Each row of a before or after table is a point. One or more steps were done to the points. Then noise was added and the rows were shuffled. The steps act on columns, c1 being the first. Name the steps. A step turns or swaps two columns, mirrors them in a line or flattens them onto one, adds a multiple of one to another, or multiplies or shifts one. Angles are multiples of 10 degrees, from the lower column toward the higher: turns from -170 to 170, lines from 10 to 170 but not 90. Use the fewest steps. Two steps may share a column if one is a turn and the other turns, adds or multiplies; they go together, in the order done. Otherwise the lowest column goes first.

Before:
[[ 0.02 -0.26]
 [-0.37  0.30]
 [ 0.04 -0.10]
 [-0.49  0.11]
 [-0.27  0.12]
 [ 0.63  0.00]
 [-0.06  0.88]
 [-0.05 -0.07]
 [-0.57 -0.28]
 [-0.02  0.20]
 [ 0.22 -0.62]]
After:
[[ 0.34 -0.36]
 [ 0.06  0.07]
 [-0.37 -0.80]
 [ 0.64 -0.12]
 [ 0.19 -0.31]
 [ 0.22 -0.40]
 [-0.13 -0.21]
 [ 0.00  0.15]
 [-0.52  0.33]
 [ 0.14  0.22]
 [ 0.09  0.65]]
Steps: turn c1 and c2 by 150 degrees

Before, 11 rows:
[[-0.50  0.00  0.36]
 [ 0.39  0.14 -0.38]
 [ 0.06 -0.30  0.11]
 [ 0.12 -0.03 -0.29]
 [ 0.07 -0.17 -0.12]
 [-0.16  0.51 -0.17]
 [ 0.17  0.01  0.06]
 [-0.05 -0.18 -0.18]
 [-0.15  0.26 -0.06]
 [-0.08 -0.26 -0.02]
 [-0.63  0.04  0.16]]
After, 11 rows:
[[ 0.15 -0.19 -0.09]
 [ 0.32 -0.13 -0.07]
 [-0.21 -0.18 -0.04]
 [ 0.96  0.00 -0.03]
 [-1.28  0.20  0.08]
 [ 0.17 -0.19 -0.05]
 [-1.57  0.05  0.06]
 [ 0.42  0.05  0.02]
 [-0.41  0.25  0.09]
 [-0.14 -0.24 -0.10]
 [-0.37  0.41  0.13]]
Steps: multiply c1 by 2.5; flatten c2 and c3 onto the line at 20 degrees

Before (10 x 4):
[[ 0.33 -0.39 -0.07  0.19]
 [-0.41  0.07 -0.55  0.29]
 [ 0.13  0.01  0.18 -0.30]
 [ 0.71  0.24  0.00  0.25]
 [ 0.00  0.15 -0.35  0.11]
 [ 0.39  0.75  0.12 -0.37]
 [ 0.26  0.49 -0.09 -0.02]
 [-0.25 -0.14 -0.11 -0.02]
 [-0.26  0.01 -0.50  0.39]
 [-0.22  0.28  0.23  0.20]]
After (10 x 4):
[[ 0.14  0.07 -0.25  0.01]
 [-0.05  0.07  0.46  0.00]
 [-0.10  0.50 -0.16 -0.03]
 [-0.25 -0.55  0.30  0.05]
 [ 0.14 -0.17 -1.37  0.02]
 [ 0.09 -0.08 -1.23  0.03]
 [-0.14 -0.36 -0.23 -0.03]
 [-0.01 -0.12 -0.86  0.00]
 [ 0.07 -0.34  0.54 -0.02]
 [-0.27  0.02  0.03  0.02]]
Steps: turn c1 and c2 by 160 degrees; multiply c1 by 0.4; multiply c3 by 2.5; multiply c4 by 0

Before:
[[-0.34 -0.29  0.13  0.10 -0.06 -0.26]
 [ 0.04 -0.14  0.27 -0.05 -0.24 -0.97]
 [-0.19 -0.03  0.12  0.14 -0.65  0.11]
 [-0.01  0.13 -0.26  0.17 -0.23 -0.26]
 [-0.26  0.48  0.33 -0.20 -0.14  0.21]
 [-0.01 -0.37  0.22  0.03  0.13 -0.46]
 [-0.11  0.25  0.10 -0.78 -0.30  0.32]
 [-0.58 -0.42 -0.02 -0.18  0.24 -0.38]
 [ 0.07  0.33  0.22 -0.69 -0.09  0.92]]
After:
[[-0.34  0.19 -0.42 -0.68 -0.33  0.31]
 [-0.24 -0.13  0.17  0.02 -0.62  0.11]
 [-0.17 -0.29  0.17 -0.01  0.00 -0.27]
 [-0.57  0.31 -0.26 -0.68 -0.14  0.93]
 [ 0.71 -0.18  0.18 -0.21 -0.19 -0.95]
 [ 0.31 -0.33  0.19 -0.11  0.16 -0.46]
 [-0.41  0.43  0.14 -0.37 -0.24  0.19]
 [ 0.16  0.10 -0.09  0.28 -0.25 -0.27]
 [-0.32 -0.39 -0.12 -0.13  0.29 -0.39]]
Steps: add -0.7 times c6 to c1; turn c2 and c5 by -10 degrees; turn c3 and c4 by -40 degrees

Before (11 x 8):
[[ 0.40  0.42 -0.29  0.30  0.00 -0.53  0.14 -0.28]
 [ 0.26  0.59 -0.37 -0.40 -0.28 -0.30  0.53 -0.24]
 [ 0.61 -0.11  0.73  0.40 -0.03 -0.21  0.19 -0.20]
 [ 0.05 -0.15  0.55  0.45 -0.06  0.19  0.09  0.48]
 [ 0.31 -0.48  0.33  0.18  0.21  0.00  0.15  0.19]
 [ 0.34 -0.33  0.32  0.35 -0.50 -0.20  0.40  0.04]
 [-0.06  0.25 -0.21 -0.24 -0.23  0.03 -0.19 -0.26]
 [ 0.02  0.12  0.22  0.53  0.33 -0.37  0.41 -0.66]
 [-0.10  0.40 -0.14 -0.53 -0.33 -0.55  0.02  0.05]
 [ 0.35  0.32 -0.04 -0.06 -0.23 -0.65  0.45 -0.36]
 [-0.22  0.19  0.27 -0.13  0.06  0.55 -0.15  0.31]]
After, 11 rows:
[[-0.41 -0.19  0.43  0.37  0.29 -0.38 -0.07 -0.59]
 [ 0.35  0.51  0.00 -0.42  0.10 -0.53  0.14 -0.09]
 [-0.34 -0.07  0.30  0.33 -0.15  0.18 -0.49  0.97]
 [ 0.14  0.34 -0.23 -0.21  0.04  0.02  0.14 -0.40]
 [ 0.08 -0.06  0.42  0.71 -0.11 -0.21 -0.62  0.40]
 [ 0.07 -0.44  0.28  0.36 -0.24  0.02 -0.26  0.45]
 [ 0.05  0.28  0.02  0.50  0.32 -0.52  0.33 -0.58]
 [ 0.47  0.57  0.36 -0.06  0.31 -0.31  0.54 -0.75]
 [-0.04  0.09 -0.05 -0.24  0.18  0.57 -0.31  0.62]
 [ 0.26  0.37  0.41  0.25  0.10 -0.63  0.18 -0.55]
 [-0.07  0.16  0.49  0.50 -0.60 -0.17 -0.17  0.21]]
Steps: turn c1 and c4 by 50 degrees; turn c2 and c5 by 50 degrees; turn c3 and c7 by -70 degrees; add -1 times c7 to c8

Before, 14 rows:
[[-0.46  0.34 -0.17  0.10 -0.03  0.43 -0.65  0.70 -0.59 -0.15  0.23]
 [ 0.15  0.18  0.25  0.40  0.05  0.43  0.40 -0.36 -0.19 -0.01  0.39]
 [ 0.02 -0.21 -0.23 -0.05 -0.09  0.21  0.59 -0.27 -0.54  0.24  0.31]
 [ 0.70  0.37 -0.22 -0.38 -0.08 -0.12 -0.27  0.17 -0.06  0.39  0.22]
 [ 0.08  0.00  0.35 -0.14 -0.11 -0.06  0.40 -0.61 -0.29 -0.39  0.28]
 [-0.20  0.26  0.31 -0.03 -0.04  0.06  0.55 -0.25 -0.36  0.29 -0.19]
 [-0.27  0.41 -0.35 -0.12  0.45  0.05 -0.26  0.90 -0.46 -0.37  0.09]
 [ 0.29 -0.07  0.03  0.22  0.06  0.34  0.63 -0.19 -0.03 -0.19 -0.07]
 [-0.62  0.66 -0.69  0.21 -0.14 -0.10 -0.31  0.86 -0.30 -0.35  0.42]
 [-0.07  0.49 -0.51  0.10 -0.32  0.20 -0.33  0.59 -0.76 -0.44 -0.12]
 [-0.06  0.06 -0.06 -0.18 -0.12  0.45  0.35 -0.60  0.20 -0.01 -0.09]
 [ 0.13 -0.28  0.28  0.47 -0.17 -0.11  0.37 -0.48  0.03  0.08 -0.13]
 [ 0.41  0.82 -0.56 -0.05  0.34 -0.10 -0.30 -0.14 -0.49  0.26  0.05]
 [ 0.09  0.35  0.31  0.12 -0.34  0.30  0.65 -0.03 -0.14 -0.11  0.13]]
After:
[[ 0.29  0.55  0.03 -0.23  0.07 -0.03  0.60  0.21  0.34 -0.19  0.00]
 [ 0.10  0.94  0.30 -0.32 -0.35 -0.15  0.58 -0.01  0.30 -0.03 -0.14]
 [-0.45 -0.10 -0.17  0.48 -0.03 -0.59 -0.42 -0.73  0.43 -0.16  0.02]
 [-0.62  0.56 -0.70  0.35 -0.14 -0.31 -0.09 -0.95 -0.09 -0.28 -0.09]
 [-0.20  0.67  0.31 -0.36 -0.04 -0.34  0.39  0.30  0.07  0.23  0.09]
 [ 0.00  0.22 -0.24 -0.43 -0.09 -0.54  0.42  0.14  0.22  0.49 -0.39]
 [ 0.15  0.75  0.26  0.05  0.04 -0.19  0.57  0.20  0.43  0.33 -0.49]
 [ 0.40  0.55 -0.56  0.15  0.33 -0.48 -0.26  0.14 -0.10  0.31 -0.10]
 [ 0.70 -0.07 -0.21 -0.12 -0.08 -0.08 -0.44 -0.24 -0.13  0.49 -0.15]
 [-0.06  0.30 -0.51  0.29 -0.32 -0.75 -0.20 -0.52  0.20 -0.66  0.31]
 [ 0.13  0.30  0.28  0.13 -0.17  0.01  0.58  0.49 -0.11  0.10 -0.05]
 [ 0.09  0.22  0.35 -0.35 -0.11 -0.29  0.22  0.47 -0.06 -0.06 -0.47]
 [-0.27  0.14 -0.35  0.09  0.45 -0.45 -0.27 -0.88  0.04 -0.52  0.22]
 [-0.06  0.20 -0.06 -0.36 -0.12  0.20  0.15  0.60  0.45  0.07 -0.13]]
Steps: turn c4 and c7 by 40 degrees; add 1 times c7 to c2; swap c6 and c9; turn c8 and c11 by 160 degrees; add -0.7 times c11 to c10

Before:
[[ 0.29 -0.27 -0.52  0.22  0.33  0.65 -0.04 -0.39 -0.61 -0.22  0.28  0.48]
 [-0.45  0.29  0.23 -0.22 -0.75 -0.30  0.69 -0.53  0.47  0.43 -0.01 -0.49]
 [ 0.03  0.54  0.28 -0.02  0.07 -0.36  0.45  0.13  0.12 -0.23 -0.50 -0.09]
 [-0.33  0.16 -0.31 -0.06 -0.33  0.70 -0.08  0.49 -0.27  0.05 -0.30 -0.06]
 [ 0.48  0.36  0.10 -0.13 -0.39  0.27  0.05  0.43  0.34  0.61 -0.17  0.37]
 [-0.29  0.09 -0.09  0.45  0.04  0.55 -0.14 -0.10  0.17 -0.50 -0.23 -0.14]
 [ 0.44  0.41  0.27  0.17  0.06 -0.38  0.21  0.37  0.15  0.36 -0.01 -0.30]
 [ 0.60 -0.40  0.50  0.28  0.20  0.69 -0.10  0.39 -0.03  0.58 -0.53  0.06]
 [-0.43 -0.50 -0.28  0.42 -0.69  0.01 -0.02 -0.50  0.12  0.02 -0.39  0.08]]
After, 9 rows:
[[-0.49 -0.39 -0.29 -0.34  0.08  0.81 -0.25 -0.29 -0.64 -0.06 -0.35 -0.18]
 [-0.16  0.21  0.14 -0.11 -0.06 -0.48  0.38  0.30  0.19  0.12 -0.12  0.49]
 [ 0.37  0.28 -0.10  0.25 -0.22  0.84  0.12  0.51 -0.27  0.05  0.23 -0.20]
 [ 0.63  0.58  0.05  0.72 -0.06 -0.45  0.43 -0.68  0.52  0.14  0.12  0.05]
 [ 0.26  0.26 -0.05 -0.25 -0.44  0.45 -0.20 -0.03  0.10 -0.21 -0.16 -0.02]
 [ 0.25 -0.32 -0.11  0.48 -0.78  0.04 -0.18 -0.42  0.09 -0.02  0.03 -0.30]
 [-0.52 -0.72  0.26 -0.38 -0.46  0.70  0.02  0.34 -0.08  0.22  0.21  0.36]
 [ 0.10  0.55  0.10 -0.14 -0.20 -0.45  0.45 -0.05  0.14 -0.10  0.41 -0.02]
 [-0.63  0.06  0.05  0.36 -0.17  0.17  0.17  0.41  0.33  0.25  0.21 -0.02]]
Steps: add -0.5 times c1 to c2; turn c1 and c12 by 140 degrees; multiply c3 by 0.4; turn c4 and c11 by -140 degrees; turn c4 and c5 by 70 degrees; add -0.3 times c9 to c6; turn c7 and c8 by -20 degrees; multiply c10 by 0.4

Before (10 x 14):
[[ 0.20  0.65  0.04 -0.39  0.15 -0.15 -0.24  0.49 -0.09  0.36 -0.13  0.18
  -0.40  0.54]
 [ 0.14  0.06  0.15 -0.09  0.40 -0.09 -0.13 -0.38  0.00 -0.06 -0.02 -0.37
  -0.52  0.03]
 [ 0.21 -0.30 -0.26 -0.07  0.07  0.30 -0.10  0.21  0.10 -0.05  0.57  0.12
   0.32 -0.12]
 [ 0.13 -0.15 -0.03 -0.05  0.09 -0.33  0.10 -0.18 -0.24 -0.08  0.55 -0.53
  -0.17  0.16]
 [ 0.34  0.39  0.51 -0.34  0.33 -0.33 -0.41  0.78 -0.23  0.11 -0.28  0.36
  -0.07  0.42]
 [ 0.18 -0.49 -0.14  0.14 -0.10  0.02  0.11 -0.19 -0.09  0.33  0.16 -0.23
   0.18 -0.03]
 [ 0.42 -0.41 -0.13 -0.07 -0.28  0.69  0.01  0.05 -0.29 -0.06  0.45 -0.37
   0.44 -0.06]
 [ 0.11  0.44 -0.14 -0.46  0.34 -0.27 -0.45  0.49 -0.36 -0.05 -0.43  0.29
   0.04  0.54]
 [ 0.14  0.11 -0.13  0.28  0.16 -0.15  0.13 -0.02 -0.38 -0.04  0.13 -0.28
  -0.41 -0.23]
 [-0.29  0.20  0.18  0.17  0.13 -0.07 -0.14 -0.29 -0.24  0.11  0.30 -0.38
  -0.08 -0.03]]
After:
[[-0.40  0.68  0.03  0.31 -0.42  0.23 -0.25  0.51 -0.09  0.33  0.98 -0.06
   0.33  0.56]
 [ 0.23  0.19  0.24 -0.34  0.20  0.07 -0.15 -0.22 -0.21 -0.08 -0.69 -0.34
   0.17 -0.02]
 [-0.08  0.05  0.20  0.08  0.37 -0.15 -0.07 -0.39 -0.03 -0.21  0.80 -0.36
   0.43  0.04]
 [-0.09 -0.44 -0.18  0.40 -0.22  0.31  0.05  0.06 -0.27 -0.74 -1.86  0.01
  -0.21 -0.04]
 [-0.43  0.47 -0.08  0.08 -0.20 -0.17 -0.42  0.47 -0.33  0.32  1.07  0.07
  -0.22  0.51]
 [ 0.20  0.07 -0.12  0.15  0.44 -0.11  0.16 -0.03 -0.31 -0.06  0.27 -0.30
   0.41 -0.21]
 [-0.12 -0.32 -0.27  0.24  0.17  0.08 -0.12  0.25  0.07 -0.21 -1.96  0.28
  -0.05 -0.12]
 [ 0.19 -0.53 -0.13  0.20 -0.07  0.33  0.07 -0.14 -0.08 -0.02 -0.71 -0.27
  -0.05 -0.01]
 [-0.34  0.42  0.47  0.36 -0.12 -0.06 -0.42  0.82 -0.19  0.51  0.87  0.11
  -0.12  0.42]
 [-0.13 -0.13 -0.12  0.07 -0.08 -0.25  0.15 -0.15 -0.23  0.02 -1.21 -0.61
   0.46  0.15]]
Steps: swap c1 and c4; add -1 times c14 to c5; turn c6 and c10 by -60 degrees; turn c10 and c12 by -30 degrees; turn c11 and c13 by 150 degrees; multiply c11 by 3

Before (14 x 18):
[[-0.02  0.11 -0.51 -0.32  0.34  0.38  0.02  0.15 -0.11 -0.32 -0.07 -0.14
   0.31 -0.35  0.46  0.38 -0.16  0.12]
 [ 0.67  0.78 -0.05  0.16  0.39  0.31  0.05  0.27  0.28  0.33  0.44 -0.05
  -0.37  0.13  0.55 -0.64 -0.25  0.01]
 [ 0.25  0.25  0.25  0.77  0.66  0.41  0.13 -0.06 -0.18  0.26  0.43  0.03
  -0.29  0.32  0.53 -0.40 -0.04 -0.16]
 [ 0.36  0.00 -0.31  0.19  0.60  0.08  0.30  0.02 -0.17  0.28  0.38  0.29
  -0.42 -0.18 -0.23 -0.18  0.03 -0.40]
 [-0.08 -0.18 -0.51 -0.17  0.09 -0.16 -0.45 -0.61  0.46 -0.37 -0.56  0.12
   0.25 -0.17 -0.26  0.19  0.06 -0.29]
 [ 0.40 -0.15 -0.04  0.03  0.02  0.14 -0.01 -0.15 -0.10  0.09  0.30 -0.06
  -0.25  0.55 -0.27  0.08  0.22 -0.18]
 [ 0.33 -0.13 -0.33  0.12  0.03 -0.37  0.19 -0.18 -0.16 -0.56 -0.17 -0.16
  -0.26 -0.08 -0.11 -0.36  0.12 -0.29]
 [-0.29  0.18 -0.09 -0.53  0.34 -0.49 -0.03 -0.43  0.07 -0.43 -0.58 -0.23
   0.12 -0.17 -0.48  0.29  0.07 -0.11]
 [-0.10 -0.32 -0.13 -0.05 -0.39 -0.55 -0.03 -0.60 -0.12  0.17 -0.35 -0.04
   0.13 -0.26 -0.44  0.08 -0.07 -0.08]
 [ 0.01  0.16 -0.08  0.23 -0.09 -0.40 -0.08  0.15  0.11 -0.12 -0.07  0.07
  -0.07 -0.18 -0.13  0.20  0.37 -0.45]
 [-0.22  0.06 -0.42 -0.25 -0.12 -0.46 -0.05 -0.80  0.11 -0.28 -0.09  0.07
  -0.07 -0.24 -0.14  0.14  0.59  0.07]
 [-0.28 -0.12 -0.21  0.06 -0.08 -0.13  0.19 -0.12 -0.04 -0.03 -0.05  0.38
  -0.61  0.32 -0.11 -0.06 -0.12 -0.26]
 [ 0.01  0.03 -0.29 -0.10  0.54  0.06 -0.85  0.05 -0.19 -0.29  0.05  0.05
  -0.11 -0.24  0.14  0.35 -0.29  0.53]
 [ 0.42  0.35 -0.33  0.69  0.63  0.08  0.49  0.39  0.20  0.05  0.64  0.06
  -0.12  0.34  0.15 -0.23 -0.32  0.20]]
After:
[[-0.01  0.15 -0.05  0.20 -0.05 -0.34 -0.24 -0.21  0.04 -0.11 -0.23  0.03
  -0.08 -0.22 -0.04  0.36  0.15 -0.43]
 [ 0.30  0.22  0.25  0.78  0.65  0.26  0.28  0.38 -0.17  0.25  1.30  0.04
  -0.43  0.35 -0.38  0.00 -0.38 -0.20]
 [ 0.34 -0.14 -0.35  0.13  0.03  0.00 -0.41  0.05 -0.08 -0.58 -0.50 -0.08
  -0.42 -0.12  0.21  0.14 -0.34 -0.34]
 [ 0.01  0.15 -0.47 -0.34  0.35  0.21  0.32  0.18 -0.16 -0.31 -0.19 -0.02
   0.34 -0.40 -0.41 -0.18  0.38  0.11]
 [-0.23  0.02 -0.42 -0.24 -0.08 -0.28 -0.36  0.53  0.46 -0.29 -0.25  0.01
   0.05 -0.21  0.58  0.59  0.12  0.14]
 [-0.25 -0.10 -0.24  0.04 -0.10  0.10 -0.18  0.03  0.05 -0.07 -0.11  0.12
  -0.56  0.35  0.21 -0.13 -0.07 -0.23]
 [-0.11 -0.32 -0.06 -0.07 -0.37 -0.34 -0.44  0.15  0.14  0.20 -1.08 -0.01
   0.19 -0.26  0.68 -0.09  0.08 -0.07]
 [-0.07 -0.15 -0.53 -0.20  0.07 -0.49  0.11  0.32  0.75 -0.34 -1.69  0.03
   0.26 -0.15  0.63  0.07  0.19 -0.28]
 [ 0.34  0.03 -0.33  0.21  0.56  0.30 -0.08 -0.13 -0.21  0.31  1.14  0.10
  -0.62 -0.17  0.21 -0.03 -0.19 -0.43]
 [-0.29  0.23 -0.10 -0.58  0.35 -0.24 -0.37  0.07  0.26 -0.43 -1.76 -0.11
   0.26 -0.13  0.61  0.03  0.26 -0.10]
 [ 0.39 -0.09 -0.02  0.06  0.02  0.05  0.14 -0.12 -0.04  0.03  0.91 -0.02
  -0.46  0.49  0.27  0.21  0.04 -0.18]
 [-0.02  0.03 -0.25 -0.09  0.52 -0.68  0.51  0.10 -0.20 -0.31  0.14  0.06
  -0.10 -0.21 -0.15 -0.27  0.31  0.53]
 [ 0.43  0.38 -0.32  0.69  0.65  0.48 -0.18 -0.18 -0.02  0.10  1.94 -0.02
  -0.32  0.40 -0.31 -0.31 -0.25  0.21]
 [ 0.63  0.85 -0.05  0.17  0.41  0.25  0.27  0.16  0.14  0.33  1.28 -0.04
  -0.69  0.15 -0.59 -0.28 -0.60 -0.01]]
Steps: add -0.5 times c1 to c13; mirror c6 and c7 in the line at 30 degrees; add -0.5 times c8 to c9; turn c8 and c15 by -140 degrees; multiply c11 by 3; multiply c12 by 0.4; swap c16 and c17
